Each row of a before or after table is a point. One or more steps were done to the points. Then noise was added and the rows were shuffled. The steps act on columns, c1 being the first. What was done? A step turns or swaps two columns, mirrors them in a line or flattens them onto one, adds a multiple of one to another, or multiplies or shifts one. Angles are multiples of 10 degrees, from the lower column toward the higher: turns from -170 to 170, lines from 10 to 170 but not 90. Use the fewest steps. Two steps may share a column if one is a turn and the other turns, adds or multiplies; they go together, in the order done. Otherwise the lowest column goes first.
In the rows, zero is written as 128.

Before (11 x 2):
[[126 144]
 [167 136]
 [102 108]
 [157 132]
 [ 89 128]
 [161 130]
 [142 103]
 [ 84 143]
 [153  64]
 [113 138]
 [120 103]]
After (11 x 2):
[[142 154]
 [100 144]
 [ 75 170]
 [177 139]
 [ 99 113]
 [146 127]
 [106 114]
 [120 154]
 [137 114]
 [ 96 102]
 [163 146]]
Steps: turn c1 and c2 by -150 degrees

Before (9 x 4):
[[108  83 144 117]
 [155 152 144 128]
 [ 99 108  81 162]
 [127 101 149 125]
 [138  81 133 171]
 [ 83 143  95 137]
 [147 157  79 106]
 [158  75 158 165]
 [113 145 150 120]]
After (9 x 4):
[[157 110  88 105]
 [116 135 135  69]
 [141 126 117 146]
 [123 128 178 109]
 [171 105  80 126]
 [136 116 121 142]
 [ 88 152 141 100]
 [105 141 117 150]
 [137 131 126 149]]
Steps: flatten c1 and c2 onto the line at 150 degrees; turn c3 and c4 by 130 degrees

Before (12 x 8):
[[114 104 138 159 142 101  80 132]
 [154 186 138 136 121 107 130 123]
 [143 113 159 140 147  95 133 118]
 [147 116 131 149 108  97 132 123]
 [149 109 164 148 108 107 118  98]
 [109 107 133 126 127 124 141 132]
 [122 126 106  82 129 103 109 109]
 [110 155 165 147 201  96 134  49]
 [116 117 112 154 110 119 110 110]
 [161  98 116 135 139 132 124 122]
 [130  96 127 116 139 150 133 128]
 [108  99 162  64 148 249 123 114]]
After (12 x 8):
[[199 154  80 146 112  98 137 175]
 [112 114  94 152 148 108 116 138]
 [146 100 102  65 107 251 123 120]
 [140  97 133 135 160 129 122 142]
 [111 113 122 148 148  96 130 129]
 [141  94 125 120 130 151 136 133]
 [128 122 140  86 125 106 107 153]
 [140 104 123 162 114 103  81 112]
 [127 104 129 122 108 125 138 123]
 [148 112 109 140 143  96 133 123]
 [105 115 138 150 112 122 112 150]
 [121 186 120 134 155 107 128 131]]
Steps: swap c1 and c5; turn c3 and c8 by -150 degrees; multiply c3 by 0.7

Before (10 x 11):
[[ 92 187 145 123 151  86 148 134 107 158 187]
 [148 140 120 115 110 129  86 176 105  84 113]
 [115 180 162 108 168  88 131  89 120 147 137]
 [149 131 107 102 107 147 139 139 130 145 125]
 [175 143  80 140 121 117 133 162 133 143 103]
 [134 116  80 142 123 148 115 138 100 111 105]
 [146  88  77 123  97 114 121 159 141 101  93]
 [154 106 121 158 155 144 162 140 175 160 119]
 [ 96 162 164 153 105 107 150 116  99 155 126]
 [ 86 169 120 147  83 127  89 121 124 122 125]]
After (10 x 11):
[[178 142 165  93 158 113  98 165 137 144  97]
 [147  88 178 107 104 116  88 159 140 145  94]
 [151 139 139 132 102 124  55 178 101 131 116]
 [ 93 161  82 122 141 111 122 118  97 156 130]
 [113 182 105 160 142  87 101  85 122 100 130]
 [ 94 182 111 144 170  81 119 127 103 121 187]
 [156 107 120 100 177 142 134 147 177 115 121]
 [150 135 160 146 141 149 106 139 129 152 125]
 [131 122 163  95 117 149  79 133 102 128  98]
 [ 86 173 125 113 100 127  66 118 126 171 124]]
Steps: turn c3 and c4 by 150 degrees; turn c5 and c10 by -70 degrees; add 0.5 times c8 to c5; shift c7 by -30
